Each row is a point. Examples show where two turns around zero, p and q, send a point. Write where each new point lands after one turn and then the other. Backwards means that the second turn is done in reverse. Each puzzle has new turns, and all numbers are rounded.

Turn p:
14 23 -5 => -15 15 -17
0 28 -8 => -20 21 -4
-32 -28 40 => 49 0 32
0 -26 -24 => -9 -33 7
17 4 -4 => -6 -2 -17
Turn q:
11 19 -2 => -7 12 17
-14 -16 -48 => -28 15 -42
-16 -4 33 => 15 -33 10
19 0 17 => 20 5 14
Where do these land?
q, then p: -6 29 -4 => 18 14 20
p, then q backwards: -12 18 -22 => -5 26 -16
p, then q: -26 28 -12 => -12 -29 25
p, then q: 7 -39 23 => 33 30 -11
q, then p backwards: 10 -10 -8 => 7 9 12
p, then q: 26 -26 24 => 12 39 -17

Turn p:
17 -17 34 13 => 9 -7 39 -17
6 13 0 31 => -2 26 18 12
-33 -31 -30 11 => -16 -28 -5 45
-4 6 -25 -10 => 3 2 -25 12
-9 1 24 -28 => -12 -16 -7 -32
22 28 -3 -18 => 16 22 -20 -21
Turn q:
8 16 -16 -11 => 0 0 -25 9
15 -22 -14 5 => 15 -12 -6 -23
-1 16 -12 -29 => -19 -6 -26 13
17 15 -1 48 => 44 28 7 4
-41 13 -3 10 => 1 -13 21 37
15 -20 47 -26 => -41 19 14 -35
-13 -18 -2 3 => 1 -17 14 -5
Where do these land?
p, then q: 17 -15 32 10 => -30 18 9 -19
p, then q: 27 -2 0 28 => 1 39 1 -4
p, then q: -46 -7 0 0 => 5 -31 32 14
q, then p: 5 28 -26 -12 => 10 12 -4 37
p, then q: -38 15 13 -3 => -12 -26 16 27
p, then q backwards: 12 -33 3 -3 => -18 -18 -18 16
p, then q backwards: 22 14 -22 -20 => 29 13 -21 10

Turn p:
-17 -1 5 29 18 -26 => 24 -19 14 28 14 8
27 -3 -27 -34 6 13 => -21 5 -42 -13 -8 -19
14 -14 12 -25 -11 -7 => -6 0 -4 -6 -35 -7
-9 14 -27 32 -26 7 => 13 18 -6 -10 28 37
42 11 6 13 -12 16 => 24 27 -7 -28 -1 -18
-13 27 20 -23 -10 -11 => -19 25 18 22 -15 -2
-43 -34 11 9 35 8 => -15 -57 27 6 17 1
Turn q:
12 -14 1 23 -1 -20 => 20 14 -13 12 19 -2
-17 0 -32 5 -14 -40 => -11 43 -17 8 -4 -29
20 -12 -33 28 -40 -12 => 25 50 -20 14 -15 16
-28 7 20 -32 6 23 => -24 -34 26 0 -17 -9
0 22 40 -12 32 31 => -18 -50 22 -15 19 19
-25 1 -4 -16 33 41 => -23 -49 -12 -13 -21 -1
19 9 4 -28 15 -5 => 4 -5 17 -33 7 -8
11 12 2 20 -14 -8 => 1 20 0 8 12 17
10 -25 3 11 -16 -9 => 28 10 -2 17 0 -2
Where do these land?
q, then p: -12 -7 35 41 -38 25 => 33 -5 26 -42 40 2
p, then q backwards: 3 3 9 -33 20 -46 => -45 -31 -5 7 -23 9
q, then p: 17 31 -20 -1 23 26 => -50 -6 -11 -14 -2 2
p, then q backwards: -32 -18 16 6 -12 -44 => -5 -11 27 5 -32 42
q, then p: -8 19 -25 -12 -4 2 => -23 15 5 9 -3 19
q, then p: -9 -5 -3 -21 9 5 => -2 -6 1 4 -22 11
p, then q backwards: 20 5 -13 -8 -10 5 => 5 1 -26 5 3 -6
p, then q: 0 -1 -14 -19 10 21 => -16 0 -9 1 -9 -26
q, then p: 22 -27 16 48 2 6 => 25 -9 -28 -28 31 -24
